Each point is reached from the start by the listed moves, each made once or not at all, plus a little noise. Is the number of moves made odd or even? Then give how often each move was made.

Moves:
(1): [ 0.29  0.24 -0.06]
(2): [-0.24  0.12 -0.38]
(3): [-0.14  0.41  0.13]
Start: [ 0.13  0.17 -0.15]
Points:
[ 0.14  0.49 -0.55] -> even (1, 1, 0)
[ 0.41  0.43 -0.19] -> odd (1, 0, 0)
[ 0.08  0.99 -0.47] -> odd (1, 1, 1)
[ 0.26  0.84 -0.11] -> even (1, 0, 1)
[-0.24  0.73 -0.43] -> even (0, 1, 1)

Moves:
(1): [ 0.54  0.24 -0.44  0.01  0.12 -0.25  0.16  0.20  0.27  0.12 -0.34 -0.21]
(2): [-0.40  0.27 -0.25 -0.21  0.09  0.17  0.06  0.19 -0.18 -0.24 -0.02 -0.47]
(3): [ 0.15  0.65  0.97 -0.08 -0.14 -0.01  0.19  0.61  0.05  0.05 -0.08 -0.14]
(4): [-0.32 -0.23  0.23  0.82  0.05 -0.28  0.00 -0.04  0.14 -0.55 -0.55  0.00]
(5): [-0.10  0.13  0.00  0.09  0.53  0.18 -0.08 -0.13 -0.07  0.13 -0.11  0.32]
(6): [-0.15 -0.17  0.21  0.12 -0.37  0.90  0.00 -0.35  0.15  0.23 -0.04 -0.12]
(7): [ 0.13 -0.22  0.64 -0.48  0.70  0.39  0.51  0.30  0.01 -0.05 -0.17 -0.07]
(8): [-0.37 -0.41  0.02 -0.30 -0.15  0.23 -0.36  0.55  0.03  0.20  0.18  0.22]
(9): [-0.02  0.00  0.19 -0.11  0.10 -0.19 -0.15 -0.11  0.41 -0.02 -0.27 -0.06]
(10): [-0.42  0.24 -0.26  0.16  0.24 -0.26  0.57  0.08 -0.04  0.43  0.57 -0.07]
(11): [ 0.16  0.31 -0.08 -0.13  0.18  0.27 -0.09  0.16  0.29 -0.18  0.49  0.32]
Start: [ 0.12 -0.40 -0.24  0.23 -0.19 -0.11 -0.03  0.18  0.29  0.28  0.32 -0.24]
Points:
[-0.36 -0.57  0.35  0.05  0.36  0.91  1.06  0.24  0.45  0.90  0.68 -0.50] -> odd (0, 0, 0, 0, 0, 1, 1, 0, 0, 1, 0)
[ 0.07 -0.48  0.72  0.39  0.83  0.07  0.23  0.54  1.16 -0.49 -0.22 -0.09] -> even (0, 0, 0, 1, 0, 0, 1, 0, 1, 0, 1)
[ 0.58  0.51  0.49  0.39 -0.08  0.72  0.25  0.49  0.71  0.84 -0.27 -0.38] -> even (1, 0, 1, 0, 1, 1, 0, 0, 0, 0, 0)
[ 0.14  0.13  0.66 -0.84  0.41  0.46  0.53  2.03  0.47  0.30 -0.12 -0.88] -> odd (1, 1, 1, 0, 0, 0, 1, 1, 0, 0, 0)

Moves:
(1): [-0.10  0.23  0.07 -0.22 -0.17  0.33 -0.10  0.04 -0.18  0.08  0.17  0.13
 -0.14 -0.13  0.22 -0.05 -0.02 -0.28 -0.15  0.12  0.25  0.07 -0.15  0.04
  0.04]
(2): [-0.15  0.04  0.10  0.15  0.12  0.13  0.14  0.06  0.02 -0.12  0.00  0.19
  0.05 -0.02 -0.14 -0.42 -0.13 -0.01  0.05  0.52 -0.46  0.03  0.06 -0.07
 -0.39]
(3): [-0.16 -0.13  0.15  0.10  0.07  0.00 -0.23 -0.02 -0.07 -0.60 -0.13 -0.58
 -0.47 -0.10  0.27  0.08  0.31 -0.39  0.03  0.12 -0.63  0.18  0.13  0.03
 -0.17]
(4): [-0.17  0.07 -0.12  0.01 -0.03  0.09  0.38  0.00 -0.16 -0.05 -0.16  0.01
  0.20 -0.14  0.05 -0.06 -0.18 -0.16  0.26  0.12 -0.06  0.05  0.15  0.19
  0.03]
(5): [ 0.22  0.17  0.03  0.29  0.12 -0.24  0.36 -0.12 -0.06  0.04  0.24  0.04
 -0.38 -0.11 -0.13  0.25  0.03 -0.03 -0.18 -0.01  0.03 -0.14 -0.30 -0.06
 -0.18]
(6): [ 0.18  0.60  0.00  0.06 -0.08  0.19  0.11  0.10 -0.23  0.48  0.13 -0.27
 -0.21 -0.35  0.10  0.12  0.45  0.05  0.46 -0.07 -0.02 -0.03  0.74 -0.40
 -0.13]
(7): [ 0.09  0.09 -0.07 -0.14  0.00  0.01 -0.06  0.31 -0.09 -0.12  0.10 -0.03
 -0.30  0.06 -0.05 -0.02 -0.26 -0.07  0.32 -0.05  0.01  0.10  0.15  0.07
  0.01]
(8): [-0.50 -0.23 -0.03  0.10  0.04 -0.05 -0.06  0.07  0.12  0.04  0.18  0.28
 -0.10 -0.25  0.29  0.22  0.25  0.27  0.09 -0.53  0.23  0.21 -0.23 -0.22
  0.01]
(9): [ 0.06  0.08  0.13 -0.24  0.01 -0.11 -0.11 -0.05  0.19  0.30 -0.22 -0.02
 -0.31 -0.31 -0.25 -0.31 -0.36 -0.22 -0.08 -0.05 -0.16  0.17 -0.15 -0.01
  0.22]
(10): [-0.13  0.09 -0.52  0.08 -0.35 -0.11 -0.14  0.27  0.29  0.25  0.01 -0.11
 -0.24  0.08  0.03 -0.16  0.02  0.16  0.05  0.01  0.09 -0.27 -0.06  0.06
  0.23]
(11): [ 0.25 -0.05 -0.51 -0.07  0.07  0.11  0.07 -0.42 -0.33  0.24  0.15 -0.37
 -0.09  0.49  0.38 -0.35 -0.26  0.07  0.01 -0.23  0.09  0.20  0.32  0.21
 -0.04]
(12): [-0.03 -0.01  0.10  0.23 -0.33  0.02  0.18 -0.09  0.07 -0.31  0.19 -0.22
 -0.06  0.23 -0.12 -0.05 -0.08  0.27 -0.19  0.04 -0.14  0.31  0.11 -0.01
  0.32]
(13): [-0.07  0.05 -0.15 -0.40  0.09  0.22  0.07  0.21 -0.10 -0.03 -0.13 -0.16
 -0.04  0.02 -0.02 -0.13  0.14  0.06 -0.16 -0.34 -0.12 -0.37 -0.01 -0.10
  0.14]
(14): [ 0.05 -0.34  0.10  0.58  0.35 -0.03  0.20  0.31 -0.19  0.26 -0.67 -0.09
 -0.17  0.05 -0.15 -0.13  0.03  0.24  0.12  0.03  0.09 -0.18 -0.15 -0.12
  0.22]
(15): [-0.05  0.12  0.12  0.08 -0.14  0.05  0.19 -0.12 -0.06  0.01 -0.11  0.43
 -0.13  0.38  0.15  0.18  0.00 -0.04  0.19 -0.12 -0.06  0.12  0.22 -0.14
 -0.22]
(16): [-0.18  0.02 -0.04 -0.03  0.19  0.08  0.09  0.32 -0.06 -0.07  0.09 -0.10
  0.08  0.16 -0.14  0.23  0.04 -0.06 -0.02  0.24 -0.12  0.56 -0.06  0.22
  0.10]
(17): [ 0.22  0.57 -0.02 -0.21 -0.21 -0.24 -0.06  0.11 -0.17 -0.19  0.06  0.02
  0.03 -0.07  0.04 -0.22  0.04  0.21  0.22  0.02 -0.27  0.08 -0.46 -0.14
  0.10]
(18): [-0.31 -0.23  0.22 -0.25  0.00  0.00 -0.02 -0.08 -0.21  0.07  0.17 -0.21
 -0.33 -0.02  0.20  0.19 -0.28  0.45 -0.10  0.20 -0.06  0.08  0.19  0.20
  0.06]
(19): [ 0.15  0.13  0.03 -0.04 -0.44  0.36  0.14 -0.30  0.13  0.23  0.15  0.06
 -0.15 -0.19 -0.36 -0.13  0.11 -0.21  0.31 -0.24 -0.13  0.24  0.19  0.27
 -0.26]
(20): [ 0.16 -0.05  0.15  0.01  0.03 -0.09  0.29  0.06  0.13 -0.01  0.31  0.13
  0.01  0.07  0.10 -0.19  0.12  0.02  0.01 -0.11  0.17  0.10  0.19  0.05
  0.14]
(21): [-0.31  0.14  0.13 -0.06 -0.08  0.25  0.15 -0.25 -0.04 -0.04 -0.01 -0.07
 -0.15  0.23 -0.40  0.18 -0.05 -0.15  0.23  0.05  0.32  0.09 -0.13  0.07
  0.29]
(22): [ 0.00  0.05 -0.09 -0.17  0.03  0.01 -0.32 -0.14 -0.07 -0.15 -0.06  0.31
 -0.02  0.04  0.10 -0.16  0.24  0.20 -0.18  0.17  0.16  0.25  0.16  0.25
 -0.01]
(23): [-0.10  0.37  0.24  0.15 -0.18  0.08 -0.11  0.40  0.26  0.21 -0.12 -0.04
  0.13 -0.20 -0.23  0.17 -0.15  0.34  0.07 -0.49  0.08 -0.04  0.03  0.44
 -0.40]
(24): [ 0.28  0.22  0.05  0.18  0.13  0.32 -0.08 -0.22  0.21 -0.19 -0.04 -0.12
  0.07 -0.03  0.18 -0.07 -0.01  0.20  0.05  0.04 -0.09 -0.01 -0.10  0.14
  0.09]
Start: [-0.06  0.03 -0.13  0.37 -0.08  0.18  0.02 -0.08  0.18 -0.14  0.00  0.20
  0.08  0.29 -0.09 -0.30  0.18 -0.18  0.11 -0.30 -0.06 -0.01  0.08 -0.10
 -0.36]
Points:
[-0.05  1.00  0.46  0.59 -0.02  0.33  0.18  0.19 -0.50 -0.55 -0.28 -0.41
 -2.39 -0.21  0.53 -0.36  0.70  1.03  0.68 -0.85 -1.15  0.79  0.41 -0.63
  0.13] -> even (0, 0, 1, 0, 1, 1, 1, 1, 1, 0, 0, 1, 1, 1, 1, 0, 1, 1, 0, 0, 0, 1, 0, 1)
[ 0.32  1.31 -0.13  0.53 -1.04  0.46  1.30 -0.37 -0.15 -0.57  0.47 -0.48
 -0.94  0.65  0.09 -0.77  0.34 -0.04  0.70 -1.49 -1.15  0.64  0.68  0.65
 -0.87] -> odd (0, 0, 1, 1, 1, 0, 0, 0, 0, 0, 1, 1, 1, 0, 1, 0, 1, 0, 1, 1, 0, 0, 1, 0)
[ 0.19  1.57  0.15  1.54 -0.07  1.23  1.36  0.10 -0.35  0.75 -0.28 -0.20
 -0.95  0.30 -0.18 -0.77 -0.47  0.14  0.69 -0.14 -0.62  1.12  0.78  0.31
 -0.69] -> odd (1, 1, 0, 1, 1, 1, 0, 0, 1, 0, 1, 1, 0, 1, 1, 1, 0, 0, 0, 0, 0, 0, 1, 1)
[-1.09  0.62  0.50  0.50 -0.28  0.68  1.41 -0.07 -0.70 -0.55  0.18  0.97
 -1.15  0.60  0.12 -0.68  0.27  0.80  0.30 -0.15 -0.05  0.69 -0.29 -0.18
  0.14] -> even (1, 1, 0, 1, 1, 0, 0, 1, 0, 0, 0, 1, 1, 1, 1, 0, 1, 1, 0, 1, 1, 1, 0, 0)
[-0.26  1.06 -0.27  0.18  0.04  0.64  0.73  0.44 -1.17  0.31 -0.36  0.12
 -0.85  0.76  0.40 -0.38 -0.20  0.77  0.19 -0.54 -0.07  0.68  0.04  0.88
 -0.51] -> even (1, 0, 0, 1, 1, 0, 0, 0, 0, 0, 1, 0, 1, 1, 1, 1, 1, 1, 0, 0, 0, 1, 1, 0)
[-0.51  0.97  0.03  0.39  0.34  0.81  0.65  0.49 -0.42 -0.55  0.31 -0.77
 -1.34  0.24 -0.62  0.04  0.74 -0.76  0.79  0.14 -1.08  0.41  0.65 -0.34
 -0.73] -> even (0, 1, 1, 0, 1, 1, 1, 0, 0, 0, 0, 0, 1, 0, 0, 1, 0, 0, 0, 0, 1, 0, 0, 0)
[ 0.56  1.01 -0.06  0.90 -0.53  1.45  1.39 -0.41 -0.25  0.83  0.00 -0.17
 -0.81  0.54  0.04 -1.15 -0.02 -0.31  1.11 -0.58 -0.26  1.66  1.40  0.39
  0.16] -> even (1, 0, 0, 1, 0, 1, 0, 0, 1, 0, 1, 1, 0, 1, 1, 1, 0, 0, 1, 1, 0, 0, 0, 1)
[-0.65  0.13 -0.04  0.83  0.44  0.27  0.25  0.90 -0.20 -0.58 -0.79 -0.04
 -1.04 -0.34  0.07 -0.11  0.63  0.26  0.47 -1.27 -0.29  0.08 -0.02  0.35
 -0.72] -> odd (0, 0, 1, 1, 1, 0, 1, 1, 0, 0, 0, 0, 1, 1, 0, 0, 0, 0, 0, 0, 0, 1, 1, 0)
[-0.25  0.60 -0.02 -0.06 -0.26  0.83  1.00 -0.14 -0.64 -0.25  0.32 -0.90
 -1.54  0.62  0.65 -1.30 -0.34 -0.12  0.90 -0.28 -1.55  0.91  2.20 -0.07
 -0.37] -> even (0, 1, 1, 1, 0, 1, 1, 0, 1, 0, 1, 1, 1, 0, 1, 0, 0, 1, 0, 1, 0, 0, 0, 0)
